Each row is a point. Any point is a mix of the corners, with weights that add up to 1. It lies inside the corners' shape when no weight is negative. Say inside or outside, and name the corners with a negative weight.

Corners:
(1): [-30  47   6]
(2): [ 8 25 22]
(3): [-19  12 -10]
(4): [  6 -81  47]
Points:
[-7 -2 23] => inside
[ -8 -19  27] => inside
[-11  35   3] => outside (4)
[-14  10  23] => outside (3)
[  3 -46  37] => inside
[  1 -57  39] => inside
[ 2 19 17] => inside

Corners:
(1): [-46  13 -17  37 -13 -23 -32  10  59  -4  43]
(2): [-35  -5   5  17  -4  17 -29  17  14 -34   5]
(3): [ 13  47  -6   6 -37  -1 -31  -2  15  18  -4]
(4): [ -8 -18  18  64 118 -32 -19   7 -24   6 -14]
(5): [ 63 -18  40  40  20 -30 -22  -2   0  50 -12]
(6): [ -23  -48  -36  -33  -70   -9  -14   26 -107    1  -29]
(7): [ 12  23 -26 -21 -54  11  95  32  33  24  14]
(8): [ 16  -1  16  17 -31 -21   4  28 -55  35 -51]
(9): [-26  -5   2  18 -23  31 -43 -33  51   7  10]
(10): [-11 -25  16  30 -13 -16 -15 -47  25   4 -61]
(11): [-30   8  44  16 -10 -21  66  13  26 -14  16]
(12): [ -23   25    5 -100  -39    5   33   28   18   27   19]
Points:
[ 0 15 29 16  4 -4 21 13 18  8  5] => outside (1, 6, 10)
[  0   0   3  18  -5 -20 -32  14 -27  16 -25] => outside (7, 9, 11)
[ -7   1   7   8  -4 -10   3  19 -11  12   0] => outside (10)
[ -8  -8   9  23  33 -17  -8  12 -18  10 -13] => inside
[  5  -1   6  26 -13 -10  -3  -3   9  18 -12] => outside (2, 12)
[ -6  -4   0  11  -7  -8 -16   1   8  15  -8] => outside (11)

Corners:
(1): [ 24  23 -40 -46  24  -8  43   5  19  54   4 -34  26 -23   5  74 -10   0
  13  29]
(2): [ 10  37 -16 -19  -4 -36  14 -20  28 -39   5  52 -23  29 -31  21  23  30
   1  38]
(3): [-21 -10 -24  24 -17 -42  -3  24  24 -48  26  49 -10 -17   0   1  69 -43
  42 -29]
(4): [ 55 -64  16 -25  55 -52 -15  23  31 -35 -16  26   0 -67   0   7  16  60
  13 -57]
(5): [ 58  21  65  74  54 -14  -2  -5  -4  -9  -8 -10 -53  32 -66  16  24  53
 -41 -11]
(6): [   9   54  -38   -9  -20   20 -101   14   23   15  -28   31   -9  -34
   29  -22   20    4   12   45]
(7): [-41   2  15   0 -34   0  13  53  15  22  14  24 -23 -13  17 -21  14  27
 -45 -40]
(8): [-17  18  14   9  39  24  -5  18  35   8   6 -18 -32  23  45 -53 -12  20
  -5  16]
(9): [ 41   6   5  -3   0  -7  19 -20  24 -15  45 -20  28  29 -35  37  21  39
 -13  29]
(10): [  6  -3 -38 -30 -14  70  34 -14  12  -7   3  -2  36  23  -2  90 -16   1
  22   7]
(11): [ 18 -59  25  25   9  -2  -1   8 -12 -25 -23  10  -9 -53  18 -75  14  -9
 -30 -75]
(12): [ 45 -31  15  27 -22 -38  15  14  31  15  -4  21   1  -2 -10  18   1  -6
  36 -71]
(13): [-58  22   8  14  -4   5  53   4 -11  10 -36 -31  -3  20 -30   5  22  20
  33  50]
(14): [-39  58  57 -67 -13  35   6  22   3  25  34  -5  12  28 -91   1 -28 -22
 -32  56]
(15): [ 26 -25 -42   1  21  22  -6  34  21  22 -39  38  23  12 -19   1  32  -4
 -16 -55]
(16): [-26  35 -14 -26  23 -19 -26   4  -3  11  17 -34 -28  -5   5 -37 -16  25
  -9 -30]
(17): [ 15 -17  23 -14  -1  21  73 -15 -31 -22  26  68  73 -61 -18  21   9   8
  22 -70]
(18): [   8   16   -2 -117   11    5  -29   18   83   48  -78  -12   26  -37
   31   43   26   19  -25   -2]
(19): [  5 -28  -5 -11   9  15   8 -36  19  25  18  12 -24  35  13  14  13  34
  35  11]
(20): [  3 -25  -3  -9 -12 -34 -32  51 -19 -24 -46  50  21  40  50   3  60  -3
 -35 -53]
(21): [ 16 -54   1  97  15  17 -62 -16  41 -15 -27  72   6 -10 -12  -9  14 -27
 -10 -40]
Points:
[-2  8  1 -9  5 -4  0  7 32 11  6 13 -5 -6 -6 -1  6 14 11  4] => outside (5, 10, 11, 20)
[  3  -2  19  12  13 -13  -5  26   6   4 -13   9  -8 -21  -4 -21  16   6
 -14 -38] => outside (2, 9, 10, 19)
[  5 -15  10 -20   4 -14  14  12   6 -12  -5  15   2   1 -12   8  25  21
  -2 -31] => outside (1, 6, 8, 21)
[  3  -5  11   7   7   1  28  -2   9  -2  17  15  -2   1 -23   7   5  15
   4 -13] => outside (6, 18, 20)
[  6  -8   5  -7   9   4   3   7  17   6  -9  11   6   1  -6  11   5  12
 -10 -20] => outside (3, 6)
[ 13   1  11  -6  12  -8   8   5  21  17 -14   1  -1 -12 -13   4   6  22
   1  -8] => outside (3, 10, 20)
[  2  -3  -1  -2   2  -1   8   4  11   1  -2  13   4   1  -6   8  16  11
   8 -12] => inside

Corners:
(1): [-30  -5 -10 -11 -39   2   1  19 -13  21 -17   0   5  29  28 -25   5 -34
 -22  15]
(2): [ -4 -11  -7  -2  -1 -35   2 -22  67 -16  63 -19  -2 -28 -25  44 -32 -16
 -19 -33]
(3): [-35   8 -21 -44 -20  11   1 -16  58  -7  60 -21 -51 -33 -23 -25  68   4
 -21 -30]
(4): [ 26 -21   6 -48  16  12  21 -11  -1  18 -12 -24  25 -27 -31  19 -24 -33
  23  90]
(5): [ 22 -24  76  -6  15  13  26  -3  -8  11 -12  -9   8 -24  11  -3 -11  23
   4   3]
(6): [  12   -4   17  -19   11   24    4  -17   50 -105   18    1  -15  -53
   20   18   34    2  -39  -10]
(7): [-17   8   3 -28   7  -9  21   5 -23  26  -2 -13 -35  23   5 -25   1 -37
  16  -4]
(8): [ 20  38 -16  89 -47  22  55  -6 -17  39  17  18   5  34 -15 -25 -16  34
   3  -9]
(9): [ 17 -29  11 -12  32  12 -12  -5 -16  -1  27  -6  22 -11  -5  -2  16  -5
  30  25]
(10): [-14  59  -4 -45   5 -39   3   0  20 -12  13  -5 -27 -16  -3 -26  10 -32
 -22  29]
(11): [ 12 -52   0 -18  30 -21  27  27 -14  39  13  21 -23  -6 -11 -23  46   7
  63 -20]
(12): [ -6  -4  13  14  -3  -4  37  25 -27  29 -16 -11  30 121   7   6 -22 -41
  -1   9]
(13): [ 13 -26 -20  28 -10   7  30 -39   7 -21  13  48 -46  61  -9  19 -30  80
  16  -8]
(14): [ 24 -32   3 -49  25 -24 -30   5 -12  17  10  16  17 -45 -12  40  81 -58
 -10 -20]
(15): [-42  56 -16 -28   4 -34  10 -11 -12  35   4  -5  36  58 -13 -35 -24 -49
  11   0]
(16): [ 48   1   6   8 -36  -1  22 -19 -26  33   0  18  21  30  10 -12 -10 -23
  52  37]
(17): [ 25  46 -16 -45 -46 -12   8  17 -15   4  19 -10  36  48  -5 -20  -9 -63
   0  -7]
(18): [ 13 -13  29 -21 -26 -37   8 -47 -11  10   2   1 -33  26 -23 -32  -9 -26
 -11 -18]
(19): [ 16 -41  -9  27 -54 -31  -5  14  14  -7  -2 -37  -6 -14 -34  39  -5   8
  38 -15]
(20): [ 22 -43 -19 -48  25   1 -26 -39  37 -13  -2  -9 -61 -55 -11 -19  34   0
   2  18]
(21): [ 24  39  -3  16 -16 -75  25 -23 -21 -15  13 -17  16   5   6  20 -11   3
  -9 -11]
Points:
[ 11   7  -9 -19  -9 -12   9  -6  15   5  19 -10   3   2 -21 -13   2 -27
  16  12] => outside (1, 5, 7, 13, 14, 21)
[ -7  -5  10 -37  14  13  12  -2  15  -6   7  -2  -5   8   7 -14  -3 -10
   5  18] => outside (8, 14, 18, 19, 21)
[ 14   1  -1 -14  -9 -14   9 -14   8  -3  17  -3  -8  -9 -13  -4   8  -8
   8  -5] => outside (1, 12)
[  2  -6   0  -9  -2 -12   9  -6  11   3  17  -8   0  11  -8   4  -2 -17
   1  -1] => inside
[-10  -6 -10 -32 -11  -9  -4  -3   1  20   7  -8  -7  21  -7  -8   5 -41
   5   9] => outside (5, 6, 8, 11, 21)
[ -5 -26   2 -18  13  -7   2 -13  10  18  11   3 -30 -18 -19  -5  18   5
   7  -4] => outside (6, 12, 16, 17, 21)
[  3   4   0 -13 -10 -21  10  -4  -5  23   9 -11   4  11 -12  -9   2 -26
   9   2] => outside (6, 13)
[ 11  -6  -9 -19  -9 -16   2  -8   5   6  16  -9  -3 -19 -10  -7  19 -21
  14  -2] => outside (5, 10, 12, 13)
[  1 -14   2 -10  10 -12   9 -23  22 -12  15   7 -47 -14  -1 -10  24  13
 -21 -23] => outside (4, 9, 15, 16, 17, 19)
